Every row gives one point. The points of each table are mixes of a few directions, plus a little noise. How many directions does each table use, and how many do they share? Where both have some left over, give the other angles between the two spaces (their principal angles), to ten degrees, smallest first.
In the rows, 128 means zero.

First:
[[137  41 135]
 [147 158 124]
 [135 150 126]
 [ 65 107 134]
 [101 132 129]
 [164 136 125]
 [147 173 123]]
Second, 7 rows:
[[109 111 185]
 [109 111 185]
 [132 132 115]
 [114 116 171]
 [142 141  84]
 [147 145  70]
 [142 140  85]]
Directions: first 2, second 1, shared 0; angles 60

First, 9 rows:
[[184 195  79 146  95 123]
 [139 141 118 132 121 127]
 [174 182  88 143 101 124]
 [150 154 109 135 115 127]
 [ 83  75 167 113 154 132]
 [141 144 116 132 120 127]
 [ 91  84 160 116 150 131]
 [ 71  60 178 109 161 133]
 [119 117 136 125 133 129]]
Second:
[[130 130 128 136 127 129]
 [146 150 128 197 119 137]
 [142 143 127 175 122 133]
 [ 97  91 130   7 143 115]
 [134 135 127 151 125 130]
 [140 142 126 176 122 133]
 [109 105 130  53 137 119]]
Directions: first 1, second 1, shared 0; angles 60

First:
[[195 127  23  73 215 169 224 176 194]
 [116 127 142 145  93 128  98 145 161]
 [112 129 157 137 118 113 112 101  85]
 [108 128 153 150  86 123  89 138 151]
 [143 129 111 110 164 130 160 114  99]
 [114 128 145 146  92 125  96 141 155]
 [118 129 149 131 132 116 125  98  79]
 [129 128 123 130 119 133 123 143 153]
 [120 129 148 125 144 114 134  87  57]
 [126 128 130 133 116 129 119 137 144]]
Second, 8 rows:
[[193 167 107 108  59 118 193  64 157]
 [133 160 125 121 178 137 169 133 158]
 [130 103 171 155 210  98 153 122 180]
 [135  93 136 137  67 111  94 109 106]
 [ 94 104 124 132 107 139  69 157  83]
 [103 140 119 122 154 148 116 159 115]
 [121 122 121 125 102 134 105 133 105]
 [115 135 124 125 147 139 124 146 123]]
Directions: first 2, second 3, shared 0; angles 40, 90

First, 10 rows:
[[120 124 120 152 131 145 124 151 147 138 134 137 121 146]
 [123 207  70 118 118 149 201 114 150 119  93 104  90  72]
 [139 120 131 114 139 125 133  99 128 132 120 131 124 112]
 [121 141 130 130 113 122 125 147 116 118 135 121 136 134]
 [150  74 166 100 152 101  98  80 106 134 130 140 145 125]
 [128 112 141 131 128 122 111 133 122 128 137 132 137 140]
 [143 110 161  84 125  85 109  93  78 110 130 119 154 111]
 [131 194  66 121 136 161 206  94 170 133  84 114  78  66]
 [110  50 164 196 140 149  52 202 151 156 178 167 149 229]
 [113 150 131 134  99 119 121 167 108 111 142 117 142 144]]
Second:
[[142 112 119 122 142 137 141  99 142 143 108 141 110 103]
 [121  83 151 136  68 109  88 193  76 117 138 153 147 137]
 [113 147 132 131  90 114 120 172  97 106 142 118 144 139]
 [108 142 128 142  72 120 116 198  94 107 139 127 141 141]
 [ 95 155 181 151 154 105  65 170 118 103 211  85 195 248]
 [140 138 107 117 149 140 160  87 153 139 104 128 104  94]
 [155  92 103 120 149 152 158  76 160 162  82 161  84  70]
 [133 145 140 106 150 111 129  92 122 118 135 106 142 130]
 [148 123 110 107 143 135 160  77 141 141  94 136 101  78]
 [125 143 110 147 163 155 143 114 175 144 128 125 112 141]]
Directions: first 3, second 4, shared 3

First, 9 rows:
[[120 148 141 126 111 161 136 150 164 109  66 149  97 134 112 142 150 136
  150 173]
 [129 150 123 147 107 113  78 116 148 105 102 109 129 126 155 131 119 122
  145 100]
 [142 158 131  99 148 158 132 105 143 136 139 137  90 117 120 157 133 153
  127 158]
 [ 94 146 134 150  99 111  69 139 150  80  64 107 162 133 143 116 120  97
  170 126]
 [155 118 124 156  98 133 150 148 146 134 102 148  89 138 134 130 147 144
  117 109]
 [114 160 124 157  95 101  43 116 157  82  77  95 149 127 167 126 111 107
  165  93]
 [101 143 134  82 176 135 115 100 106 130 170 112 161 113 113 133 109 119
  136 164]
 [144  64 123 111 166 124 220 140  65 189 219 149 143 131  97 107 131 135
   71 125]
 [155  65 118 126 152 118 211 139  72 187 213 147 133 133 110 107 131 139
   70 103]]
Second, 10 rows:
[[ 73 119 132 120 146 135 120 138 141  88 115 156 177 144  99 112 138 113
  152 151]
 [169 177 140 153  65 118  87 140 138 137  47  60  75 106 178 148 109 113
  150 131]
 [185 182 140 143  71 126 100 133 133 154  61  59  54  99 177 158 109 124
  140 138]
 [129 125 104 128 158 102  85  76 128 117 201 132 156 128 147 128 114 142
  113  61]
 [143 158 146 136  86 128 115 153 126 136  58  79 100 113 149 137 116 107
  151 161]
 [125  68 116 146 137 104 169 143  95 144 178 150 166 145 117  94 133 123
   96  86]
 [152 145 131 132 111 138 130 130 140 137 106 121  89 122 138 144 131 139
  128 135]
 [109 104 128  92 180 130 160 115  90 149 197 137 166 124 100 119 120 125
  110 148]
 [111 124 126 111 155 146 139 119 142 116 146 164 133 137 104 132 143 143
  128 141]
 [ 84  80 118 118 174 151 174 132 147 100 172 222 164 163  73 110 168 151
  114 129]]
Directions: first 4, second 5, shared 4

First:
[[105 128 113 121 114 156 134 114 142 146 102 139 108 111 125  95 123 127
  135 164 128 155 109 116 102 149 131 121  77 139 135 149]
 [153 127 219 123 130 129 131 101  89 101 145 102 129 178 118 141 102 147
  143  65 141  63 199 123 118 113  87 154 177 122 140 103]
 [102 118 142 163 124 183 181 148 130 154 139  89 138 138 126 156 127 111
  104 141 153  59 171 133 120 152 145 131 133 104 135 110]
 [200 137 110  41 133  56  16  86 162  79 160 228 144  76 140 139 121 149
  150  98  76 228  24  56 161  93 138 153 114 169  49 153]
 [123  96  76 124 123 110  72 147 152 141 142 148 128 145 112 106 133 133
  113 121 111 154 138 145  97 151 129 129 137 129 124  96]
 [109 141 113 150 131 147 175 144 130 142 115 111 132 105 140 142 141 110
  120 163 140 121 109 135 148 128 149 113 111 120 133 146]
 [ 93 130 137 155 119 183 187 133 127 155 111  97 120 124 128 127 126 114
  120 163 151  92 147 131 115 150 138 121 101 117 147 136]
 [140 146 114 146 149  59 128 151  91 106 110 110 126 146 135 118 151 133
  140 109 124 151 128 185 162  87 106 103 175 124 160 131]]
Second:
[[101 131  76 159 133 114 149 164 124 145 102 109 121 126 131 109 153 117
  120 159 131 151 119 176 136 129 135  97 127 120 158 134]
 [136 132 179 133 129 154 156 118 116 122 145 108 139 138 130 160 116 126
  125 110 144  72 157 110 135 125 126 144 144 118 121 120]
 [150 148 230 153 142 161 205 123  90 108 160  74 158 144 142 209 116 118
  122  89 162  11 181 111 173 100 127 149 180 101 121 119]
 [102 113  77 131 118 129 108 138 146 150 107 140 110 127 118  85 135 128
  125 157 120 168 119 146  96 153 130 114 100 135 143 128]
 [192 161 226 111 152 106 151 104  94  74 172 118 166 123 151 214 116 131
  139  67 137  65 129  88 200  69 125 156 186 121  91 135]
 [113 116  85 120 119 123  98 131 147 141 113 149 113 124 119  90 132 131
  130 148 116 172 112 135 101 147 127 120 102 139 134 129]
 [102 120  55 136 125 108 109 151 142 147  99 140 111 121 123  83 148 125
  125 163 116 188 103 164 112 141 132 102 105 134 148 135]
 [122 126  85 124 128 104 104 136 138 132 114 146 120 119 127 103 139 129
  130 142 115 175 103 142 124 130 130 115 115 136 132 136]
 [ 89  97  43 115 104 133  72 131 167 164  98 165  94 125 106  48 130 134
  127 170 107 208 108 142  60 176 128 113  70 147 142 126]
 [172 135 223  98 128 149 127  85 117  96 170 133 148 134 132 182  96 139
  137  76 133  65 150  65 144 111 120 170 152 128  90 121]]
Directions: first 5, second 3, shared 3
